Each row of a before or after table is a point. One or more steps were done to the points. Then noise was added and the rows were shuffled. The steps act on how far a point lies along the listed directions, d1 being the first. Name the steps. A step turns or swaps two directions, mirrors them in a line or flattens them onto one, adds a multiple of one to another, or multiplies one. Angles are multiples of 10 degrees, from the lower direction toward the higher: turns from -170 to 170, lines from 10 to 170 but not 90. Use the fewest steps. Two steps may share a direction if one is a turn and the other turns, adds or multiplies; they go together, in the order done. Otherwise the lowest direction goes first.

Directions:
(1): 233, -138
(2): 138, 233
Before, 13 rows:
14, -50
-15, 43
-45, 57
-41, 18
-28, 81
10, 66
-33, -2
0, -74
-23, -67
-42, 77
-46, -20
-42, 44
-23, 58
After, 13 rows:
6, -45
45, -55
-16, -60
-28, -10
-2, -87
13, -89
-11, -68
9, -62
-54, 47
-27, -36
-15, 51
-48, -8
-31, 66
Steps: swap d1 and d2

Directions:
(1): -251, -121, 178
(2): -96, -182, -259
(3): -193, 249, -103
Before, 13 rows:
92, 8, 63
-32, -26, 68
-8, 8, -13
61, 54, 77
48, 6, 61
-12, -62, -7
34, 17, -28
-39, -30, 25
-11, 58, 22
-21, -61, -4
88, 8, 59
36, 67, 42
-11, -47, 61
After:
47, 117, 206
58, 76, 1
42, -2, -40
57, 38, 136
-7, -24, -11
-47, -17, 14
15, 179, 161
-20, -32, -131
-14, -40, -134
16, 187, 167
77, 74, 29
63, 187, 247
42, 142, 133
Steps: turn d1 and d3 by -160 degrees; multiply d2 by 3

Directions:
(1): -37, -173, 339, -6
(2): -150, 207, 95, 268
Before (12 x 4):
36, -48, -40, -63
-14, 89, -5, 55
33, -12, -12, -4
5, 27, -41, 21
3, 25, -12, 31
-39, 52, 24, 85
-18, 29, 33, 53
36, 3, -77, -51
-16, 34, 22, 22
-20, 43, 64, 36
-12, -1, 16, 18
64, -15, -90, -101
After, 12 rows:
-74, 132, 65, 133
116, -136, -73, -186
-128, 161, 76, 238
49, -49, -11, -31
154, -196, -84, -273
-22, 42, 27, 66
-45, 83, 32, 89
85, -103, -45, -155
-73, 110, 47, 146
-25, 21, 16, 43
-24, 36, 14, 42
-93, 174, 73, 184
Steps: multiply d1 by 0; multiply d2 by 3

Directions:
(1): 196, -71, -191, 261, -68, 257
(2): -98, 22, 44, 278, 352, -75
(3): -142, -266, 104, -136, 132, 285
(4): -171, 290, -233, -112, 89, 176
Before (10 x 6):
17, -20, -37, 51, 15, 53
26, -49, 3, 6, -9, 86
44, 12, 26, 55, -8, -76
-12, 37, -35, -24, 19, 19
-3, 1, -1, -69, -39, 32
26, 43, -41, -18, -27, -67
42, -36, 50, -34, -11, -30
42, -76, -19, 39, 10, 101
46, -58, 10, 25, -34, -2
-60, 87, -39, -56, 36, -22
After:
58, 6, 25, 14, -61, -66
18, -28, -20, 8, -11, 30
-11, 35, -33, -21, 18, 20
-23, 49, -102, 46, 76, 137
-11, 20, 15, -46, -3, -55
32, -11, -18, -55, -57, -37
-18, 73, -106, 33, 35, 78
-21, -38, 24, -46, 4, 43
-22, 17, -43, 21, 54, 109
48, -71, 79, -22, 5, -31
Steps: add 1.5 times d1 to d4; turn d2 and d3 by -50 degrees
